Each wall is flat, endless, passes through zero and stands at right angles to its row. A trip goes straight from one point to another. Which walls does it cross, in order?

Walls:
(1): [0.07 0.38 0.02]
(2): [0.09 0.02 0.15]
(3): [-0.17 -0.29  0.34]
(4): [-0.06 -0.99 -0.05]
(5): [ 0.35 -0.52  0.64]
(6): [-0.09  0.15  0.57]
(7): [-0.21 -0.69  0.16]
Trips:
[-0.11  0.44  0.13] to [-0.01  0.88  0.38] -> none
[-0.05 -0.45 -0.13] to [ 0.33  0.33 -0.40] -> 3, 5, 7, 1, 4

Walls:
(1): [-0.59  0.32 -0.09 -0.10  1.14 -0.05  0.24  0.01 -0.05 -0.49  0.22  0.04]
(2): [ 0.48  0.39  0.51  0.03  0.30  0.01 -0.57 -0.10 -0.86  0.17  0.20 -0.19]
(3): [ 0.19 -0.43 -0.66  0.13 -0.14  0.33  0.33 -0.20  0.39 -0.16 -0.19  0.03]
(4): [ 0.17 -0.13 -0.85  0.85 -0.13  0.26  0.00  0.14  0.11  0.35  0.30 -0.09]
(5): [ 0.69  0.10  0.00 -0.20 -0.06 -0.97  0.05  0.23 -0.47  0.16  0.21  0.51]
(6): [ 0.16  0.52  0.40 -0.05 -0.06 -0.55  0.33 -0.26  0.03 -0.03  0.36 -0.65]
(7): [-0.15  0.37  0.57  0.10  0.02 -0.43  0.77 -0.62  0.58 -0.89  0.16  0.01]
(8): [-0.27 -0.25  0.56 -0.29  0.05 -0.07 -0.79 -0.19 -0.55  0.26 -0.39 -0.28]
Trips:
[-0.47  0.55  0.32  0.49 -0.54  0.16 -0.47  0.50 -0.43  1.39  0.37  0.18] to [ 0.22 -0.22  0.69  0.33  0.15 -0.21 -0.01  0.31  0.05 -0.90  0.04 -0.44] -> 6, 4, 7, 1, 5
[ 0.59 -0.09  0.00  0.13  0.08  0.35  0.04  0.28  0.50 -0.50 -0.02 -0.23] to [-0.52 -0.02  0.44 -0.51 -0.05 -0.11  0.00 -0.33  0.70  0.21 -0.12  0.75] -> 4, 1, 3, 8
[-0.33  0.10 -0.78 -0.06  0.51 -0.04 -0.26 -0.01 -0.13 -0.73  0.28  0.16] to [-0.35 -0.03 -0.66 -0.52  0.41 -0.30 -0.14  0.28  0.49  0.04  0.55  0.18] -> 7, 5
[ 0.09 -0.02 -0.25  0.20  0.04  0.26  0.03  0.62  0.36  0.65 -0.19 -0.34] to [-0.25  0.08 -0.36  0.13 -0.31 -0.19 -0.41 -0.33  0.15  0.53 -0.31 -0.52] -> 8, 6

Walls:
(1): [ 0.21  0.27  0.54  0.26 -0.31 -0.09  0.18  0.87 -0.37  0.66 -0.74  0.64
  0.39  0.07 -0.18  0.14 -0.27 -0.18  0.24 -0.51 -0.32 -0.01 -0.02  0.62
  0.00 -0.27 -0.16 -0.73 -0.35 -0.30 -0.57 -0.10]
(2): [ 0.06 -0.20  0.35  0.21 -0.66  0.14  0.06 -0.71 -0.10  0.63 -0.05 -0.82
  0.60  0.45  0.32  0.49 -0.21 -0.05  0.46  0.21  0.39  0.49 -0.19 -0.35
 -0.53  0.25  0.56 -0.43 -0.49  0.29  0.37  0.39]
(3): [ 0.19  0.25  0.34 -0.49  0.28 -0.28 -0.21 -0.19  0.18  0.33 -0.43  0.11
  0.58  0.32 -0.39  0.62  0.28  0.82  0.01 -0.30  0.42  0.10  0.49 -0.27
 -0.46  0.25 -0.17 -0.64 -0.14  0.14  0.03 -0.48]
(4): [-0.42  0.08 -0.08  0.28 -0.19  0.09  0.45  0.11  0.43 -0.17 -0.80  0.34
  0.50 -0.03  0.18 -0.08  0.49 -0.10 -0.30  0.72 -0.44 -0.11 -0.16 -0.04
  0.21 -0.06  0.23  0.01  0.20  0.22  0.69 -0.36]
(5): [-0.08  0.07  0.52 -0.71 -0.23  0.27 -0.10  0.01 -0.29  0.44 -0.03  0.43
  0.43 -0.25  0.28  0.23  0.28  0.33  0.24  0.57 -0.57  0.75 -0.20 -0.64
  0.73 -0.31  0.60  0.20  0.14 -0.57 -0.01  0.45]
(6): [ 0.41 -0.38  0.63 -0.32  0.51  0.07  0.09  0.12 -0.33  0.04 -0.05  0.51
 -0.02  0.27  0.14 -0.24  0.68 -0.03 -0.11  0.10  0.22  0.16 -0.93  0.15
 -0.22 -0.20  0.04  0.20 -0.16  0.51 -0.21 -0.31]
(7): [-0.41 -0.85 -0.19 -0.04  0.68  0.05 -0.43 -0.32  0.06 -0.36 -0.03 -0.17
 -0.11 -0.38 -0.97 -0.32  0.26  0.22 -0.11 -0.31 -0.37  0.34  0.16  0.43
  0.29 -0.20  0.15  0.04  0.15  0.21  0.51  0.42]
(8): [-0.23 -0.12  0.20 -0.44  0.55  0.05  0.06 -0.24  0.84  0.15  0.21 -0.06
 -0.02  0.10  0.44 -0.85  0.23  0.24  0.04  0.51  0.60  0.40  0.45 -0.12
 -0.16 -0.12  0.38 -0.82 -0.15  0.04  0.66  0.58]
(9): [ 0.03  0.03 -0.22 -0.22  0.11  0.16  0.34 -0.22  0.17 -0.26 -0.36 -0.03
  0.28  0.29 -0.09  0.07 -0.25 -0.10 -0.07 -0.19  0.57 -0.02  0.52  0.66
  0.20  0.07 -0.25  0.16  0.30 -0.13  0.18 -0.41]
Trips:
[ 0.52  0.33  0.72 -0.13  0.03  0.39  0.14  0.74 -0.11 -0.16  0.05 -0.76
  0.03 -0.20 -0.40  0.37  0.78 -0.77 -0.33  0.66 -0.10 -0.63 -0.57 -0.48
  0.01 -0.81  0.62  0.05  0.60  0.36 -0.21  0.09] to [-0.26  0.00 -0.27  0.19 -0.01  0.21  0.22 -0.61 -0.42 -0.11 -0.24  1.13
  0.53 -0.07  0.25  0.56  0.37 -0.60  0.15  0.09  0.01 -0.21 -0.19  0.64
 -0.56 -0.14  0.02  0.07 -0.24 -0.29 -0.21  0.25] -> 1, 2, 9
[-0.63 -0.37 -0.28  0.22  0.21  0.41 -0.24  0.64  0.21  0.27 -0.44  0.24
  0.72  0.20 -0.13 -0.53  0.69  0.40  0.63  0.04 -0.17 -0.21 -0.09  0.15
  0.24  0.25  0.65 -0.04  0.13 -0.13  0.54  0.29] to [-0.01 -0.54  0.05 -0.17  0.81 -0.76  0.06  1.11  0.21  0.32  0.10  0.67
  0.31  0.07  0.17  0.21  0.47 -0.75 -0.27 -0.52  0.20  0.30  0.42 -0.41
 -0.85 -0.30 -0.02  0.06 -0.04  0.45  0.50 -0.11] -> 2, 5
[ 0.21 -0.62 -0.42  0.32  0.01 -0.14 -0.06 -0.13 -0.41  0.10  0.56  0.20
 -0.14 -0.16 -0.24  0.18 -0.40 -0.02  0.19  0.21  0.42 -0.38 -0.65  0.39
  0.31  0.14  0.46  0.30 -0.82  0.52  0.01  0.38] to [-0.30  0.26 -0.26  0.27 -0.30 -0.48 -0.35  0.27 -0.15 -0.49 -0.42  0.04
  0.66 -0.02 -0.12 -0.14 -0.57 -0.12  0.55  0.55  0.42  0.44  0.36  0.21
  0.02 -0.63  0.06  0.24  0.26 -0.08  0.57  0.03] -> 6, 9, 4, 8, 5, 1
[-0.16  0.60 -0.06  0.05 -0.42 -0.25  0.34 -0.41 -0.35 -0.06  0.80 -0.02
  0.14 -0.26  0.22  0.43  0.16  0.07 -0.02 -0.31  0.37 -0.08  0.18 -0.19
 -0.58 -0.45 -0.15  0.24  0.24  0.37 -0.16 -0.73] to [ 0.03  0.48  0.66 -0.19 -0.04 -0.42 -0.32 -0.10  0.19  0.53 -0.74  0.06
 -0.63  0.23 -0.48 -0.80  0.20 -0.18  0.11  0.29  0.02 -0.33 -0.05 -0.33
  0.18  0.21 -0.61  0.54  0.01  0.60 -0.37  0.06] -> 6, 2, 9, 1, 4
